Rows are points. To make a cloud, some directions were put in groups of two or more. Within a group, all points are equally far from the middle, so they leave a hole (a ring in 2 directions, a hollow ball in 3). The other directions are filled evenly. Then the cloud was stretched, turned, moved and blurred a little. Count the holes, and give their numbers of directions, smallest first.
(in the rows, 128 means zero)

Cloud, 19 rows:
[[182  90  75]
 [ 85  96 200]
 [ 96 121 146]
 [ 99  83  55]
 [213 149 105]
 [161  92  47]
 [ 55 126 161]
 [ 92 150  81]
 [162 100 143]
 [172 109 116]
 [ 89 135 109]
 [ 59  83  96]
 [180  86  50]
 [ 81 130 176]
 [ 99  53 160]
 [103 131 103]
 [114  52 140]
 [131 129 102]
 [132 166 142]]
Holes: 0

Cloud, 22 rows:
[[116 146 116]
 [163 171  89]
 [139  57  91]
 [ 93 130  16]
 [128 111 155]
 [159 109 169]
 [ 96 125 106]
 [105  96 132]
 [119  40 144]
 [114  73  84]
 [124  95 163]
 [166 167  27]
 [154 181  81]
 [175  81  83]
 [125 128 139]
 [111  59 135]
 [100 182  76]
 [191 122 121]
 [ 79 146  66]
 [ 93 109  53]
 [119  48 168]
 [185 129 124]]
Holes: 1 (2)

Cloud (31 x 4):
[[100 161 106 171]
 [127  56 121 154]
 [119 149 123 195]
 [ 74 143  96 149]
 [113 152 126 186]
 [156 124  48 146]
 [138  64 106 137]
 [204 161 107 116]
 [130  63 101 146]
 [109 174 109 153]
 [132 143 111 206]
 [186 175  52 129]
 [161 178  57 108]
 [ 89  58 111 164]
 [ 74  59 139 158]
 [154 192  79 112]
 [ 94  87 177 154]
 [207 152 101 140]
 [205 169  76 146]
 [120 174 127 150]
 [172 185 112 108]
 [ 85  59 114 166]
 [111  60 101 157]
 [172 148  51 164]
 [162 170  50 107]
 [136 138  86 205]
 [106  87 172 170]
 [191 182  60 123]
 [128 143 107 204]
 [ 79  94  91 178]
 [ 76 127  95 173]]
Holes: 2 (2, 2)

Cloud:
[[100 112 119 216 125 170]
 [193 102 136 172 104 115]
 [ 32 138  70 155 135 136]
 [183 129 201 102 119 100]
 [107  82 198  97 150 124]
 [ 52 142 213 184 115 139]
 [ 33 119 182 130 139 138]
 [ 75 120  42 126  90 115]
 [ 87 149  52 105 104 162]
 [176 113 123 178 182 124]
 [ 94 146 195 119  76 145]
 [ 72 173 142 148  86  95]
 [128  70 139 114 123  83]
 [ 92 167 220 143 152 150]
 [166  72 130  83 129 151]
 [178  73 112  83 130 124]
 [147 114 249 168 177 106]
 [148  98 248 166 157  96]
 [ 90  78 164 173 173  80]
 [186 104 199 199 181 125]
 [181 146 180  84 109 154]
 [ 54 117 150  82  88 135]
 [132 106 147 158 150 190]
 [200  97 128  84 120 166]
 [169  97 212 180 123  98]
 [125 118 160 246 148 120]
 [ 45 180 155 174 120  96]
 [143  70 112 225 155 126]
 [140 119 188 137 103  75]
 [ 86 102 162 150  96  72]
 [ 84  94 162 163 179  78]
 [157  75 129 230 136 130]
 [ 81 150  78 175 134 164]
 [ 76 147 140 125 113  61]
 [ 92 169 142 144  70 127]
 [179 119 161 161 103  99]
 [ 93 137 209 138  87 150]
 [107  89 172 123 190 109]
 [126 160 115 174 105 110]
 [125 126 207 217 165  90]
 [159 110  87 122 171 112]
 [140  95 212  98 125  84]
 [106 115 181 220  96 118]
 [113  88 225 115 160 106]
 [192  98 103 161 106 121]
 [122 113 151 182 121 186]
 [145  80  98 208 101 137]
 [168  85 133 107 122 180]
 [121 107  64 114 126  89]
 [ 30 165 122 131 102  79]
 [ 96  80  72 171  89 134]
 [126 122 128 187  74 148]]
Holes: 3 (2, 2, 2)
